Each row of a before or after table is a point. One or more steps were done to the points. Then noise was added and the rows were shuffled. The steps act on how far a point lies along the listed directions, d1 being the first. Write out the steps. A step turns or swaps two directions, mirrors them in a line or flattens them onto one, adds a multiple of one to another, or multiplies one. Angles are multiples of 10 degrees, from the lower direction toward the higher: turns from -170 to 170, lines from 10 to 170 but not 90. Use the fewest steps. Two steps may share a direction if one is a turn and the other turns, adds or multiplies; they go together, in the order done. Otherwise the lowest direction goes first.

Directions:
(1): [ 56 -35  30]
(2): [  8 -40 -60]
(3): [ 45  49 -27]
Before:
[[ 35  10 -31]
 [ -5 -33  19]
 [-46 -38  -8]
 [-19   1  26]
 [ -8 -20 -28]
 [ 24  23 -16]
 [ 24  21   4]
 [ -5 -18 -34]
 [ -4 -18  23]
 [  5   2   5]
 [-46  33  10]
 [-34 -24 -17]]
After (12 x 3):
[[  9   6   5]
 [ 32  30   1]
 [ 19  -8 -23]
 [-60 -54  -1]
 [-46 -40  -7]
 [ 23  19 -13]
 [-28 -45 -21]
 [-25  57  -2]
 [ -2  17  17]
 [-30 -43 -16]
 [  1 -11  22]
 [ -5 -34  17]]
Steps: add -1 times d2 to d3

Directions:
(1): [ 36 -28   3 -44  43  18 -31  -1   9]
(2): [ -9 -29  45  13 -13   2 -15 -60 -10]
(3): [-26  27  24 -33   3  14  23 -14  57]
(4): [-37 -12  12   1 -24  46 -38  38  -1]
(5): [ -9  -9 -50 -28 -41 -18 -29 -26  17]
(6): [ 14 -33 -25  46   5  29  13  -7  46]
Before (8 x 9):
[[-20 -24  24  58 -20  10  -7  -3 -27]
 [ -9 -18 -46  34 -39  12  -4   5 -10]
 [-13   2 -11  38 -28  -2  28  11   0]
 [ 10   4 -25  30   3  17  17  28 -25]
 [ 32  29 -25 -60  14 -28  25 -14  24]
 [ -6   3 -15  -9   1  14   1  38 -17]
 [ 34 -39 -39   4   0 -33 -14 -25 -15]
 [ 16 -17  12   5   8  15  26 -22  52]]
After (8 x 9):
[[-24  17  -1  13 -34 -14  19  17 -23]
 [ -4  -6 -20 -10  -6  53   5  33  58]
 [  9  11 -27  -2   5 -16  25  14 -14]
 [  0  15 -26  11 -10  -4  10  27 -42]
 [ -3  -9  19  23  -9 -32  -5 -25 -47]
 [  4 -43   6   8   3  19 -34  23 -25]
 [-23   1  34 -45 -16  18 -21   9  12]
 [-10  21  -5   4 -21 -16  12  11 -49]]
Steps: add 0.3 times d2 to d1; flatten d3 and d5 onto the line at 10 degrees; turn d4 and d6 by -150 degrees

Directions:
(1): [ 15  -9  32 -19 -12 -42  -5  30  43 -28   2 -27  14 -15]
(2): [ 27  36 -15 -13 -60  19 -31  -3 -13   1  -7 -20  -2 -21]
Before (13 x 14):
[[  2  -3  -5   1   1   0   2   2  -2   6  -4   1   0   2]
 [  2   0   3  -7  -2  -3  -5   6   4  -6   2  -7  -6  -3]
 [ 26  30 -11 -19 -60   5 -30  -2  -2  -7  -7 -21   6 -21]
 [ -4  -4   8   2  13  -9   7  -2   7  -5   0   3   0   9]
 [ -9   9 -23  13  -3  22  -4  -8 -21  15  -4  12  -8   9]
 [ -5  -3   1  -4  -8  -9  -3   4   5   0   0  -7  10  -1]
 [ 12  17   0  -5 -29  -4 -10   3   1 -11  -1 -13  -1  -2]
 [  8  14  -5 -12 -28   3 -11  12   4   1  -4  -9   0 -14]
 [ -2   0  -2   8   6   5   2  -1   0   3   6   8   1   0]
 [  0  -7  12  -3   5 -10   1   4  12   2  -3   2   2   9]
 [  2   7   9 -12 -12   5  -7   4  10  -8   4 -10   9  -4]
 [  0 -11   1   0  14  -1   8  11   6  -5   4   0   0   4]
 [ -6 -10   6   3  15  -3  12   4  -1  -1   4   1  -4   5]]
After (13 x 14):
[[-14   5 -26  18   6  27  -1 -12 -27  19  -2  18 -11  15]
 [  2  -2   6  -6   0  -7  -3   7   7  -7   3  -7  -7  -2]
 [ -1   0   2  -6  -4  -6   0  13  11  -1  -1   0   1  -5]
 [  3  -3   4  -7  -5 -14  -2   3  15  -9  -1  -5   9  -3]
 [ -6  -4   3  -4  -7 -13  -2   4   8  -2   0  -6  11  -1]
 [ -1   3  -5   6   2   6   0  -3  -2   4   4   8   0  -2]
 [  2   2   7  -2  -7 -13   2   6   8 -11   1  -6   1   6]
 [ -2   0  13 -11  -2  -1  -3   7  15 -10   5  -7  10   0]
 [  5  -3  -3  -3   0   4   1   8   5  -6   4  -5   0  -1]
 [  1  -1   2  -1   1   2   6   3  -4   0   3  -4  -6   0]
 [  2   4   5  -1  -2  -6  -1  -3   4  -6  -1  -2   0   4]
 [  5  -1  11  -6  -5 -12  -5   4  11   0  -4  -1   2   6]
 [  2   0  -6   2   0   0   1   2  -4   7  -3   2  -2   1]]
Steps: multiply d1 by 1.3; multiply d2 by 0

Directions:
(1): [-11 -24  29  -1  15 -25  27 -15  40  25  17  -7   0   0  30 -20  20   8
  -2  -3  60  15 -15  14  17  -1  25 -11  27 -12 -22  -1]
(2): [ -3  43  23  19   3   4 -15   4 -19  37  27  17  -6 -18 -15   4 -13  16
  37 -27  32 -19  -8   8  20  -5 -13  -4 -34  36 -24  12]
(3): [  7   3 -14  11  19 -10  -2  47  37   3  -1  31  -8 -16  11   2  11  -5
 -32  29  13 -23  -5  -2  22 -37  12  10 -39  11  40 -19]
(4): [  9 -25 -25   1  10  -1 -34 -20  27  14 -23   9  36   8 -15 -20  -2 -21
 -15 -23   2 -37 -33  27 -16 -15 -17  11  -2  -1 -14  47]
(5): [-18 -25  31  -1 -24  14 -40  21  12  13 -11   0  28  24   5   5 -32  10
   1  45  23  17  10  -7 -15   3 -28 -48 -17  -1   4   2]
Before, 13 rows:
[[  2   1  -8   6   8  -6 -13   4  26  22   9  11   4 -11  -5 -12  -1  -5
   -7 -11  31 -26 -17  17   6 -15  -2   0 -20   6  -8  19]
 [  0   8 -21  -5  -1  -3  -7  30  -7 -18 -14  10 -10   0  -2   2   2  -7
  -23  26 -36  -1  11  -5  -1 -15  10  10 -17   6  20 -14]
 [-19  14  37  13  -4   4  -6 -12  -7  37  31   7   0   2  -2 -15  -8  20
   38 -17  53   2  -5   7  18   7 -14 -20  -8  27 -28  17]
 [ 17  -9 -18   1  19 -23  18 -15  11  -1  -5  13 -11 -13  21 -12  17  -9
  -12 -17 -10 -16 -19   7   6 -19  21  31  13  -3   6  13]
 [  8  14  -9   1   9  -9  26   5  19   6   4   3  -8 -10   0  -3  29  -8
  -11 -13   1 -19 -13   8  14 -17  20  24  -2  10   1  -1]
 [ -7  38  14   5 -13  11   3  -1 -51   5  12  -7 -25  -8 -20  16 -20  12
   30 -12 -10  12  11  -5   2  22 -16 -14  -7  13 -17  -4]
 [  7  12   4  11  16 -11  23   1  23  16   3  23 -13 -12   3  -8  18   0
   -4  -4  15 -14  -1   4  23  -5  16  18 -12  10   1   6]
 [ -9  -8  27   4  -2  -6  -1  -4   6  18  13   1   4   1   6 -13   4   7
   14  -3  36  -8 -19   1   0  -4   2 -18   2  -4 -13   8]
 [ -5  28  16   6 -15   2 -13   2 -28  20  15   4  -8 -11  -9  14 -11   4
   33 -15   9  -3  11  -1  -2   2  -8 -12 -23  22 -23   3]
 [-17  22  43  -3 -18   9  -8  -4 -21   3  24  -9   4 -10  -7  20 -23  29
   37  -1   2  14  14   0  -1  21 -12 -17  -8  19 -13 -18]
 [ 14  22  -6   3   3  -6  20  -4 -10 -12  11  -5 -22  -5 -10   1  16   3
    7 -20 -11 -10  -1   0   8   1  11  26   9   4  -9  -6]
 [ 15   1  -4  -4   2   9  -5  12  -2 -15 -12   6   0   0  -5   8  -6  -5
  -13   6 -11 -13  11  -1   3  -9  -6   5 -19   9  13   4]
 [ -1  42  18   5   4   0  22  -4 -38   6  24  -7 -29 -20   1   8  -2  21
   27 -11   9  12  13 -10  22   8   8   4  -8  13  -5 -12]]
After:
[[ -3  34  13   9 -12   1  -9  21 -24  17  16  12 -16 -17  -4  20  -9   5
   26  -3  10  -5  15  -7   5  -7  -5  -9 -37  26  -7 -11]
 [  2   6  13   5   9 -10  27 -26  10  18   5   6  -8  -3   1 -12  14   4
   13 -19  15   0  -1   7  14  13  12  11  12   3 -22  19]
 [ -9  -5   1  -5  10 -21  16  26  21  -3   1   7 -15  -2  22 -10  18   2
  -25  31   8  11   4   1  15 -17  30   1  -2  -1  10 -22]
 [ 17 -17 -18  -2  15 -21  11 -36   6   2 -11   5   0  -6  15 -18  14 -13
   -4 -34 -11 -17 -26  15  -6 -10  15  29  27  -8 -12  31]
 [ 12 -11   5  -4  12  -4   5  10  20  -3  -6   7   1  -1   9  -1   4  -3
  -17   8  16  -9   2   6  13 -14   6   2 -10   5   7   4]
 [ -4  59  26   5   0   2  37  14 -53  -4  34  -7 -50 -25   6  22  -3  31
   32   5   1  28  33 -26  31  13  15   0 -15  17  10 -40]
 [  1 -12 -10   2   6  -5 -24 -24  26  29   2   2  22  -2 -12 -22  -4 -10
    1 -33  33 -29 -30  29  -7  -6 -11  -1  -1   0 -32  46]
 [ 13  26  -5   4   4  -6  24   3 -11 -13  13  -4 -29  -7  -8   4  17   5
    5 -14 -11  -8   3  -4  12  -1  14  26   6   4  -3 -14]
 [  5   7  -1  -3   5 -11  27 -18  13  10   6 -10  -2  -2  -1  -9  27  -7
    0 -26   6 -11 -16  13   6  -5  18  19  17   3 -19  11]
 [ -6  54  10  12  -6   9  11  40 -44  -2  19  10 -44 -22 -10  28 -15  17
   15  17 -10  10  23 -20  20   5  -4 -10 -35  22  17 -35]
 [ -7  -2  19   1 -13   7 -14 -16 -19   9   5  -7   9   6 -11  -7  -8   4
   24 -14   8  -9 -14  -1 -15   9 -13 -16   5  -3 -19  19]
 [-14  28  24  11 -17  22 -20 -12 -37  21  22   4   1   5 -21  -3 -21  17
   46 -21  16  -2   6  -1   5  15 -30 -16 -15  33 -23  20]
 [-15  40  41   1 -20  13  -1  25 -30  -9  28   0 -15 -20  -5  34 -25  34
   33  19 -10  16  31 -15   9  14  -8 -16 -29  27  15 -45]]
Steps: turn d1 and d3 by -80 degrees; multiply d4 by 2

Directions:
(1): [  8 -10   7  19  -9  -7  20 -22  -9  28  16 -41  -4   8  12  -7 -12 -27
  43  -5   5  -5  24 -22  38  -1  -6  -7  -6  14  16  -6 -56  28   8 -21
  10   4 -23  14  25  11 -23  36 -33  12 -12 -10 -16  14   0  -7  27   3
  17 -28 -22 -30  32   8  16 -26  19  -5]
(2): [-16   1 -20  21  16   3  26  -4   7 -31  25   2  20 -30 -16   2  -2  13
  25   4  10  15  15  44  11 -14 -17  -9  26  19 -32   2 -14  13  -3   3
 -11  11  -3 -19  -3   6  -1   6  52  24 -60  -7   7  26  14  22 -24  18
  11 -44 -10   6 -23  21  -5  15   6  30]
(3): [ 36 -32  14  19  25  -1   6  26 -45   5  11 -16 -29 -10 -21   2 -24  -6
   5  14  26   0  -8  44 -24   0  27  19  10  33  -7  15  19 -24 -47 -14
   7  21 -28  -6 -10  -8  -9  22  -6  10   9  12   0 -27  20  10  -8  20
  -6  23   7 -18 -11  23   1 -35  13 -31]
Before, 14 rows:
[[ -5   2   2   4   4  -6   6   1   0  -5   0  -1  -1  -9 -11  -2   2  10
   -2  -3   3  -7  -2  15  -7  -4  -1  -2   7   7  -3   6  12  -6  -2   2
   -5   6   0  -5  -2   4   1   6  -1   0 -11   0   2  -6   0   2 -12   4
   -1  -2   2  -1  -5   8   3  -1   1  -1]
 [ -6   0  -2  -1  -3   2  -6  -1  11  -7  -4   5   4  -1   2  -1  -2   6
   -2   0  -5  10  -2  -5   3  -6  -4 -11  -5  -5  -6  -4   0   7   6   7
   -7   3   2  -2  -3   2  -3  -6   8   3  -4   4  -1   0  -2   3  -3  -5
    2   0   1   6  -3   2  -1  11  -6   7]
 [ 11  -8  -2   4   7   4   9   1  -7  -9   1  -2   2  -9 -10   5  -1   2
    6   5   8   3  -2  11 -10  -1   3   3   1  -3  -1   2   6  -2  -1  -1
   -3   2  -1  -5   3   2   0  -1   8   8  -2  -1   5   4   5   0 -11   9
    1  -2   1   6  -9   7  -1  -4  -4  -6]
 [-21   9  -6   5 -20   1  12 -28  21  10   9  -6  14   1  16  -2   3  -4
   32  -6 -14   6  15 -29  29  -6 -24 -14  -5 -13   6 -16 -37  27  32   2
    2  -4  -1   7  16  12  -6   3  -3   6 -26  -8  -7  24   0   1  13 -10
   12 -31 -18  -8  13  -2   7   8   5  25]
 [  5   1  10  -8  -5  -1  -9  -1   1   9 -11   0 -12  10   6   0  -5  -3
   -9  -1   1   0  -3 -12  -5   9   3  -1  -9  -8   2   5  12  -7   2  -8
    4   0   1  -2  -5  -3   7   0 -18  -7  24   1   1 -10  -5  -6   5 -11
   -3  21   8  -1   8  -4   7  -4  -5 -13]
 [-32  20 -10   1 -21  -3  19 -35  35  -2  13  -6  26   6  16  -2   8   4
   27 -13 -15   3  25 -31  42  -9 -34 -22   0 -12   2 -16 -44  35  41   7
   -4 -10  13  -1  19  14  -3   5   9   6 -32 -10  -1  41 -12  -7   6  -3
   15 -48 -19  -1  13 -10   1  20  -2  33]
 [  2  -1  -1  -2  -1   0  -5   0   3   3  -3  -3   1   9   9   7  -2  -5
   -4   2  -7   2  -6   2  -2   2   1  -6  -8  -2   2   8   8  -4   1   1
    5  -3   1  -2   3  -1   3   1  -8  -4  12   0  -4  -4  -5  -2   2  -3
   -3   7   4   6  -2  -8  -5  -1  -4  -7]
 [-18  13 -13   2  -6   5  23 -20  21 -15   4   7  18   4   0   0   2   4
   21  -8  -7   4  17  -7  21  -6 -23  -9   5  -4  -8  -6 -28  28  24   0
   -6   0   5   0   8   9  -7   4  14   8 -33 -10  -2  29   3   6   2  -4
   11 -38 -12  -1   1  -1   7  13   5  24]
 [ 10  -8  11   2   5   2  -2  10 -13   0   4  -3 -14  -2  -8  -1  -2  -7
   -1   5   9   1  -3  10 -13   2   9   5  -4   1  -1   5  12 -12 -16  -1
    1  12  -8  -6   0  -5   7  10  -9  -2   7   4  -2  -7   9  -4   1   5
   -7  14   9  -3  -7   8   4  -6   1  -8]
 [ -4   6  -4  -4  -4   8   2   0   8  -3  -3   3   7  -2   3   5   3  -2
   -5  -1  -1  -3   5  -7  -1 -10  -6   2  -3  -4   2  -4  -1   5  10   6
   -9  -3   7  -4   3  -1   4   1  11   0  -2  -3   7  12  -5   0  -1  -6
   -6  -7   2   3  -6  -5  -8   1   1   0]
 [  5   1  -4   8  -7   2   6   0   1   1   1   2   3  -4   5  -1   1  -2
    5   3   3   3   3  -7   0  -1  -5   4   1   1   3   2   1   4   0   1
    4  -4  -7   8   5   7   3  -5   3   1  -3   1  -4   5   2  -3   2  -1
    2  -9   4  -1   7  -8   1  -1  -4   0]
 [  8 -11   4   3   7  -4  -8  18 -10   1  -5   1  -9  -2  -7  -1  -3  -8
  -10   4   1   2  -9  11 -19   7   8   8  -1   7   1   1  20 -18 -16   0
    2  10  -7  -2  -4  -2   2  -6  -3  -5  11   6   1 -10  -1   2   0   7
   -8  22   4  -1  -5   6   1  -9   0 -16]
 [ -3   0  -2  13   0  -1   7  -6  -1   5   6 -12   3   2   7  -1  -4  -5
   10  -4  -1  -1   8  -1  12  -1   0  -7  -4   2  -5  -3 -15  13   0  -8
    2   8  -5  -2   6   5  -4  15   1   8   0  -6  -5   5   2   1  -3   1
    6 -11  -9  -4   4   5   2  -4  11   4]
 [  8 -11   3   0  -3   3  -1   0 -11   3   3  -7 -10   4   1   8  -9 -10
    1   4   0  -3  -1  -1  -2   1   6   5  -9   9  10  -2  -3  -3  -3  -4
    1   2   0   3   2  -1  -3   9  -6  -1   5  -2  -2  -6   4  -3   4   3
    1   8   2  -3   2   5   5 -15   3 -10]]
After:
[[ -1  -1  -6   4   4   0   5  -2   5  -5   5  -4   6   0   3   8  -4  -1
    5   4  -4   7   0  13   4  -2  -3  -9  -2   6  -5   9   2   1   2   1
    2   1  -3  -8   5   1   1   5   6   4  -8  -2  -4   6  -2   3  -4   2
    2  -8  -1   6  -6  -3  -7   1   0   3]
 [  2  -2   8   4  -2  -7   4   0  -5   6  -2  -9  -8  -1  -5  -3   1   3
    2  -5   4 -11  -1   2  -3  -2   2  -2   0   6   6   4   5  -4  -1  -4
   -1   4  -4   2   4   4  -3  11 -18  -4   2  -1  -3 -11  -1  -3  -1   0
    1   4   2  -8   6   5   7 -10   5 -11]
 [  9 -19   0  19  11  -6   7  13 -16   1  11 -13  -6 -11 -10  -1 -11 -13
   14   6   8   5   3  22  -6   1   2   5   8  21  -6   0   0  -7 -17  -6
    2  17 -20  -5   2   5  -5  10   4   8 -10   2  -4   0   6   9   0  14
    1   1  -6 -12   1  16   2 -16   9 -10]
 [ -4  -1   2   3  -8   1  -4  -5  11   1  -6  -2   3   5   7  -2  -2  -1
    3  -3  -5   7   2 -16   8  -5  -2 -13 -11  -5   2  -7 -12  13  10   3
   -3   2  -2   3   1   4  -9  -2  -4   3   1   3  -4   2  -4  -2   5  -7
    3  -2  -3   0   5   1   3   6  -4   4]
 [  5 -11  -4   0   4   5   1   5 -11  -8   5   4  -5  -4  -6   9  -8   0
   -4   7   2   2  -2  16  -9  -1   4   6  -2  11  -3   0   8  -6  -8   2
   -4   3   4  -6  -5  -3   2   3  13   3  -6   1   3  -5   8   5  -9   7
   -1   5   6   4 -10   9   0  -6   3  -5]
 [ -5   6  -1  -6  -8   6   2  -6   7   4  -3  -2   7   2   7   5   2  -8
   -2  -3  -2  -5   7 -15   4  -9  -6   2  -7  -6   8  -6  -9   8  13   4
   -7  -5   6   0   6   1   1   2   2  -2   2  -1   4  14  -7  -4   4  -8
   -5  -7   1   0   0  -8  -4  -2   2  -2]
 [-13  20  -1 -28 -20   7  -9 -10  23   0 -26  24   6  27  12   1  12   4
  -21 -10 -20  -9  -7 -43  -2   5  -8  -2 -16 -32  16  -9   7   8  28   8
   -2 -14  21  10   1  -2   5 -20 -17 -21  24  -1  -2   4 -13 -12  13 -23
   -6  11   6   9  10 -26   4  17 -10   2]
 [ 17 -11   4   2   3   3   5   0 -12   5  -2 -10  -5  -1  -5   5  -5  -6
    7   4   7  -1  -2  -2  -9   1   7   6  -5  -3   8   3   1  -2  -2  -5
    1   0  -7   2   7   2  -3   4 -10   6  12   0   1  -1   3  -7  -2   7
    0   6   1  -1   1   5   1 -13  -3 -16]
 [-34  33  -4 -37 -32   2 -22 -19  48  -4 -26  31  21  27  23   1  26  20
  -33 -15 -32  -4  -8 -61   6   5 -23 -15 -17 -48  15 -18  10   6  48  27
   -5 -27  44   2   2   2  20 -36  -4 -27  26   1   6  14 -28 -22   3 -26
   -7   6   7  24   8 -42 -10  40 -26  21]
 [ 11 -13   8   9   9   3   5  10 -18  -2  12  -8 -15  -8 -12  -1  -3  -8
   11   7  12   2   3  19  -9   1   8   6   2  10  -4   7   6  -8 -19  -3
    1  15 -15  -9   1  -4   4  17  -4   4  -5   4  -3  -3  14  -1  -1  10
   -5   4   3  -8  -9  16   3  -9   6  -5]
 [  3   3  -6   4  -7   4   2   3   3  -1  -3   7   2  -3   6   0   1   2
   -3   4   2   2   1  -5  -6  -1  -3   6  -1  -1   1   2   7   1   0   3
    3  -5  -4   7   1   5   5 -11   3  -2   1   1  -2   3   1  -1   0  -1
    0  -3   9   3   2 -10  -2   2  -5   0]
 [ -3   4   0   0  -1   2  -9   5   2   2  -7   6  -2   7   5   0   2   6
  -17  -2  -5  -2  -6  -2  -9   3   6  -2  -8  -9  -6  -2  16  -4  -4   0
    0   2   6  -4  -7  -2   6  -2   3  -4  21   0  -1 -10   0  -1 -11  -6
   -4  13   5   8  -5  -2  -4   4   0  -2]
 [ -5  -1  -3   8   6  -1   9  -5   5 -12   7   1   1 -12  -3   1  -8   5
    9   1   8  10   8  17   3  -1  -8  -7   8   7 -19   6   0   3  -1  -7
   -4  10  -2 -14  -6   2   5   6  18  10 -19  -4   7  10   5   9  -9   3
    5  -9  -2   1  -6  10   5   4   0   8]
 [-28  23  -6 -25 -25   5 -20  -9  34  -1 -19  33  12   9  14   5  18  16
  -19  -6 -26   3 -13 -37  -7   1 -16  -8 -14 -42   4 -13  20   1  34  24
   -4 -15  27   5  -4   1  17 -36   2 -19  12   2   5   1 -11  -4   0 -23
   -8  12   4  21  -3 -23  -6  30 -20  21]]
Steps: turn d1 and d2 by -170 degrees; multiply d3 by 1.3
